Each row is a point. Any point is a mix of the corners, with weights that add up to 1. It lies inside the corners' shape when no weight is negative. Say inside or outside, and name the corners with a negative weight.
In the rows, zero is written as 128.

Corners:
(1): [124 101 115]
(2): [171 184 160]
(3): [114 179 127]
(4): [120  81 155]
Points:
[112 124 125] -> outside (2)
[160 176 154] -> inside
[134 151 155] -> outside (1)
[122 134 148] -> outside (1)
[136 123 153] -> inside

Corners:
(1): [122 106 135  84 130 118 104  86]
(2): [ 75  88 110  91 114 108  81 130]
(3): [126 127 102 184 156 149 104 133]
(4): [134 156 111 146 117 107  86 121]
(5): [155 120 152  69 131 118  94 150]
(6): [155 114 120 176 145 112 201 142]
(7): [148 118 118 244 161  88 161 133]
(8): [115 108 157  91 100 121  97 129]
(9): [120 155 153  91 141 108 125 151]
Points:
[126 136 129 150 132 111 100 149] -> outside (1, 6)
[128 116 112 140 133 113 104 125] -> outside (8, 9)
[111 122 134  91 120 123  82 125] -> outside (6, 7)
[155 140 136 118 136 102 126 130] -> outside (2, 3, 8)

Corners:
(1): [117 119 180 146 104 128 144 138  42  78 113 102]
(2): [153 116 105 144 186 111 151 108 178 129 117  83]
(3): [116 129 118 161 125  85  94 112 138 108 150 138]
(4): [146 175 107 118 114 145 163 122 154  98 157  83]
(5): [109 147  99 195 162 106 142 140 170 116 136 157]
(6): [ 81 130 131  55 147 100 165 131 153 145 116  61]
(7): [ 81 151 100  54 177 140 104 102 146 184 139 161]
(8): [104 154 175 215 114  95 174  77 190 129 111 145]
(9): [127 159  94 180 124 112  87 117  53 122  80 130]
(10): [151 176 107 164 156 114 142 105  57 142 147 104]
(11): [148  74 132 114 108  69 164 166  99  96  99 141]
(12): [134 154 142 185 105 123  86 147 125 145 132 116]
(13): [129 168 123  63 165  92  99 140 105 135 106 138]
Points:
[129 145 125 126 133 113 129 121 111 127 123 111] -> outside (5)
[121 144 120 120 140 111 126 128 130 125 120 125] -> outside (10)
[129 134 135 159 144 108 131 132 106 130 108 141] -> outside (3, 4, 6)
[146 145 116 140 140 104 143 112 131 127 119  86] -> outside (1, 5, 7)
[126 175  87  95 175 120  88 123 127 148 137 117] -> outside (1, 8, 11)
[124 144 124 151 136 100 136 115 134 128 125 127] -> outside (1)
[110 115 133 111 149  97 128 127 147 132 117 137] -> outside (4, 9, 10)
[114 148 124 111 147 110 128 128 127 132 122 122] -> inside
[123 138 121 121 137 104 140 134 128 121 121 118] -> inside

Corners:
(1): [154 137 195 152 175 125 112  58 129  90 118  81 119 154 115 108 100 121
  79 161]
(2): [122 124 107 163 138 179 143 143 119 133 176 130 127 108 180 154 185 139
 121 104]
(3): [149 114 134 110 126  85  98 117 104 107 167 100 141  69 146 126 106 122
 115 105]
(4): [ 86  93 130 115 106 116 114 134  59 120 191 137 228 121 144 105 180 147
 168  82]
(5): [145 123 167 117 193 118 120 117 116 142  95 137 117 146 112 139 114 130
  89 152]
(6): [160  97  92 110  94 147 147 125 149 158 144 145 161 102 167 106 163 158
 145 119]
(7): [131 155 175  99 139 156 120 122 132  99 102 141 109 165 115 134 142 152
  40 116]
(8): [126 126 136 112 108 128 148 137 187 107 159 129 118 115 107 174 154 131
 160 124]
(9): [165 140 193 108 171  90 114  74 207 109  92 125  70 185 150 151 101 119
  84 144]
(10): [ 78  85 121 107 169 134 115 135  90 152 135 115 142  91 144  99  83 145
 140  75]
(11): [200 192 170 120 132 155 133 123 161 102 126 109  96 205 142 141 146 135
  99 155]
(12): [147 156 177 131 161 147 133 115 121 129  90 137  90 153 140 146 133  74
 119 102]
(13): [193 133 179 147 184 158 146 117 166  89  93 121 132 200 168 144  84 111
  89 115]
(14): [108 121 116 121 178 134 157 130  99  86 110  81 121 153 150 155 115  87
  62 132]
(15): [ 92 115 151 117 147 113  78 125  64  83 131  83 173  51 151  97 150 158
 144 110]
(16): [121 134 156  86 203 148 122  97 156 125 118 133 141 143 146 162  84  79
  97 124]
(17): [138  76 128 110 138 113  69 109  83  73 160 112 139  94 113  86 133 146
 133 128]
(18): [ 83  96 143 119  90 134 105 156  69 127 146 135 149  81 165 132 124 155
 156 131]
(19): [ 94  72 127 101 135 141  74 144  98 124 147  81 175  88 117 164 141 120
 131 105]
(20): [126 127  81 119 107 176 149 116  98 171 137 149 138  97 166 177 139 178
 154  96]
(21): [104 127  72 134 132 118  80 116 156 121 126 128 151 118 118 128 130 144
  92 138]
Points:
[124 117 134 119 143 136 118 122 119 117 142 117 143 120 143 136 133 137
 116 119] -> outside (12)
[134 123 134 117 139 140 125 118 126 128 130 126 133 122 147 140 132 131
 122 116] -> inside
[160 129 164 112 166 136 133 110 120 113 119 117 130 153 121 141 122 111
  97 135] -> outside (2, 9, 10, 15, 18, 21)
[137 124 146 120 139 131 118 117 125 111 132 119 135 129 142 136 131 131
 112 123] -> outside (10)
[128 136 142 124 157 139 142 111 135 113 118 124 137 146 140 147 141 122
 101 124] -> outside (3, 10, 11, 17, 18, 19)
[143 131 142 121 146 139 131 114 145 117 130 118 136 139 148 143 127 125
 110 114] -> outside (5, 17, 18)
[119 113 151 114 137 121 113 123 119 118 133 127 135 144 118 120 135 132
 117 125] -> outside (2, 3, 13, 15, 16, 20)

Corners:
(1): [106 121 118 147 136 123 126  75 154 147 118 106 119 166 127  98 135 124
 105 141]
(2): [112  92 165 144 125  94 108 119 114 130 156 119  82 206  95 118 150 101
 132 128]
(3): [165 127 171 203 151 120 120 138 141 152 136 151 143 194 106  95 124  89
 102 127]
(4): [139 160 104 207 138 166 109 126 178 122 164 161  92 191  92 161 148 122
  92 101]
(5): [146 107  77 175 126 123 167 102 132  82  44  96 136  77 110 105 143 124
 138 165]
(6): [146 129 146 147  96 123 136 134 108 158 112 130 143 158 101  87 166 116
  88  83]
(7): [100  45  97 152 123 121 154 118 140 131 128 155 138 166 108  92 127  96
 125 120]
(8): [154 106 110 118 113 156 157 142 105 150  71  69 119  51 155 155 166  89
  93 141]
(9): [109  99 145 101 123 122 103 178 147 145 108 205 120 135 132 160 132  91
 153  91]
(10): [110 147 117 113 164 170 111 165 168  89 145 103 135 198 106 132 180 127
  64  94]
(11): [122 145 127 131 169 140  94 117 123 116 176 133  63 140 121 144 116 125
 145 131]
(12): [207 143 148 150 143 141 136 158 124 146 118 143 136 166 166 169  94  98
 104 121]
(13): [128 106 133 143 114 181 138 147 154 140 122 165 161 176 108 138  91 139
 182 157]
(14): [117 149 202 138 119 124 129 144 109 134 177 157 119 190 162 173 118 107
 147 144]
(15): [148  91 136 153 144 108 158  74  94 130  80  99 164  99 108 131 124 134
 128 179]
(16): [ 95  84 126 126 106 130 128 124  76 127 114 149 148 138 103 115  90 130
 150 202]
(17): [116  99 123 125 130 139  73 142 118 115 164 137 117 113 160 184  89 140
 135  92]
(18): [119 144 120 147 160  84  99 182  86 128 132 103  95 114 135 164 164 117
 156 122]
(19): [154 174  87  79 131 166  73  95 106  99 137 107 167  96 121 126 164 115
 108 113]
(20): [160 129 122 127 132 164 102 134 148 136 128 149 182 139 161 125 151 159
 100 150]
(21): [132  97 128 114  98 117 154 146 184 138 127 112 133 114 104 124 149 113
 139 142]
Points:
[132 122 124 136 135 140 123 131 130 127 128 133 132 139 127 135 133 118
 121 130] -> outside (2)
[153 146 155 150 148 139  99 134 125 148 149 141 114 159 144 165 122 111
 128 125] -> outside (5, 6, 7, 10, 16, 21)
[115  93 143 142 127 114 127 133 105 134 112 131 137 140 132 123 137 118
 117 145] -> outside (4, 11, 12, 13, 19, 21)
[114 115 146 146 137 133 113 134 140 132 140 130 126 163 122 151 136 129
 123 144] -> outside (5, 6, 7, 11, 12, 19)
